Each row is a point. Any point is a mix of the corners, with weights that add up to 1. It lies inside the corners' shape when no weight is negative. Is each point inside? If not, which corners have a negative weight?

Corners:
(1): [ 6.0 -1.3]
(2): [ 2.2 -3.3]
(3): [-8.1  3.7]
Points:
[ 3.6 -3.5] => outside (3)
[ 5.4 -3.4] => outside (3)
[ 3.4 -0.5] => inside
[ 5.3 -1.3] => inside
[-0.1 -2.1] => outside (1)

Corners:
(1): [ 0.2 -3.3  0.7  5.0]
(2): [ 3.5  3.0  4.4 -8.7]
(3): [ 4.9 -5.9  0.8 -3.4]
(4): [ 0.9 -0.4 -4.7  1.9]
(5): [-7.2  5.3 -4.3 -3.0]
Points:
[-5.0  4.1 -3.0 -3.2] => inside
[-5.6  4.4 -3.3 -1.7] => outside (3)
[ 4.4 -0.4 -0.4 -4.1] => outside (1, 5)
[-3.7  2.3 -2.4 -1.8] => inside

Corners:
(1): [  4.6 -10.3   5.8  -2.3   1.0  -5.6]
(2): [-0.8  7.2  4.2  4.9  6.6 -5.7]
(3): [-0.3  2.4 -6.3 -6.5  0.7 10.5]
(4): [-5.3 10.8  0.1  6.0 -5.1  4.4]
(5): [ 2.6  6.9 -4.3  0.9  1.0 -0.9]
(6): [ 7.5  1.3  0.3 -0.4  3.6  1.1]
(7): [ 1.1 -3.8  0.3  3.8  2.2 -2.7]
Points:
[ 1.7 -2.1  2.0  1.1  1.0 -1.0] => outside (5)
[ 4.6 -2.5  0.8 -0.9  2.9 -1.6] => outside (4)
[ 2.2 -4.1  3.4 -0.4  1.3 -1.8] => outside (5)
[-0.5  3.9 -0.5  2.4  1.1  3.6] => outside (1, 5)
[ 1.6  4.1  1.2  3.2  1.2 -2.9] => outside (3)
[ 3.6  3.8 -0.5  1.7  2.0 -1.1] => outside (3)

Corners:
(1): [-3.2  1.9  1.4  2.7 -1.8 -0.8 -5.1  3.0 -1.7]
(2): [ 5.9  5.0  5.1  3.2  7.9 -1.1  4.3  2.4  4.1]
(3): [ 5.4  5.0  4.5  4.5 -8.7 -1.6 -3.3  7.1  5.6]
(4): [-0.8  5.7 -3.5 -5.1 -6.1 -0.3 -3.2  5.4 -5.2]
(5): [ 4.0 -8.6 -2.6 -1.5  7.1  2.3  1.6 -4.0  0.9]
(6): [ 5.3 -3.5 -5.6  7.3  4.9 -2.0  6.6 -3.2  2.0]
(7): [ -0.4   5.8  -2.0  -3.3  -4.3   0.9  -4.3   0.5 -14.6]
(8): [ 5.2 -2.1 -5.4  4.9  8.1  4.4  3.1 -4.8  1.1]
(9): [ 1.5  6.0 -0.3 -7.2 -8.4 -0.7 -7.6 -3.4 -5.5]
(10): [-2.4  3.7 -1.1 -2.9 -5.0  0.2  0.8 -5.1 -6.8]
Points:
[ 3.0 -1.8 -1.4 -1.7  1.2  0.8 -0.9 -2.3 -1.1] => inside
[ 1.1  2.2 -2.8 -1.7 -2.0  0.0 -1.0  1.8 -2.9] => inside
[ 0.3  1.8 -0.3 -0.2 -0.8  1.3  0.5  0.1 -0.6] => outside (6, 7, 9)
[ 3.4  3.5 -0.1  2.6  0.4 -1.1  0.4  1.8  0.0] => outside (5, 10)
[ 4.2  1.0 -0.4  2.2  1.5 -0.6  0.0  0.9  2.9] => outside (7, 10)
[ 3.8 -3.3 -3.6  5.0  2.4 -0.1  0.2 -2.7  0.1] => outside (2, 4, 10)

Corners:
(1): [-5.4  9.0  6.5  3.7 -6.2  0.8 -1.6  4.2  2.7  0.4  0.8 -3.5]
(2): [-1.8  6.2  4.7  4.4 -6.6  6.0 -2.9  8.5 -6.5  4.3  4.7 -2.7]
(3): [ 0.3  5.9  5.6 -2.2 -5.3  1.9  0.3  5.2  3.4  4.6  3.9 -8.2]
(4): [ 5.5 -7.8 -3.1 -0.5 -2.9  2.3 -1.7 -4.7 -6.6 -2.4 -5.2  8.4]
(5): [ 1.2  0.8 -4.4 -2.7  2.5  4.2 -2.2 -0.2  0.2 -1.7 -0.7  3.9]
(6): [ 3.0  0.0 -5.1 -3.8  1.9 -3.9 -4.1 -1.7 -4.4 -3.5 -3.1  0.5]
(7): [-4.5  0.1  0.2 -8.4  3.6  1.4  6.4 -1.6  2.3 -7.8 -4.2 -2.3]
(8): [-1.7 -8.2 -5.1 -4.6 -1.2  0.4 -4.4 -3.6 -6.0 -1.7 -3.9  5.8]
(9): [-1.9 -3.7 -2.9 -1.1  9.3 -0.9  2.7 -1.3 -0.2 -3.1 -5.0 -5.6]
(10): [-6.1  6.5  0.7  0.1  3.5  4.0  6.7 -1.6  1.4 -0.2  2.4 -7.6]
(11): [-5.0 -4.1 -1.2 -6.5 -1.4 -1.9  1.3  1.2 -5.1  1.4 -2.4 13.2]
(12): [-0.9 -0.6 -0.8  0.8  8.9  0.1  0.4 -3.7  0.9 -5.9  1.9 -3.9]
(13): [-3.6  4.4  2.0  5.2 -8.5  0.2  1.7  8.2  1.0  1.9  5.4 -6.4]
Points:
[-2.2  0.8  0.3 -1.6 -1.2  0.2  0.4  0.7  0.3 -1.0 -0.5 -1.5] => outside (2)
[-1.1  1.6  0.4  0.3  3.3  3.9  4.3  0.1  0.6 -1.1  0.7 -6.3] => outside (1, 6, 8, 11)
[-2.3 -1.3 -1.9 -4.8 -1.3 -1.4 -0.2  1.1 -1.0 -1.5 -2.5  1.8] => outside (2, 4, 10, 12)
[-1.6  1.0  0.6 -0.4 -1.1  2.2  0.8  1.0 -0.6 -0.7 -0.1 -1.0] => outside (6)
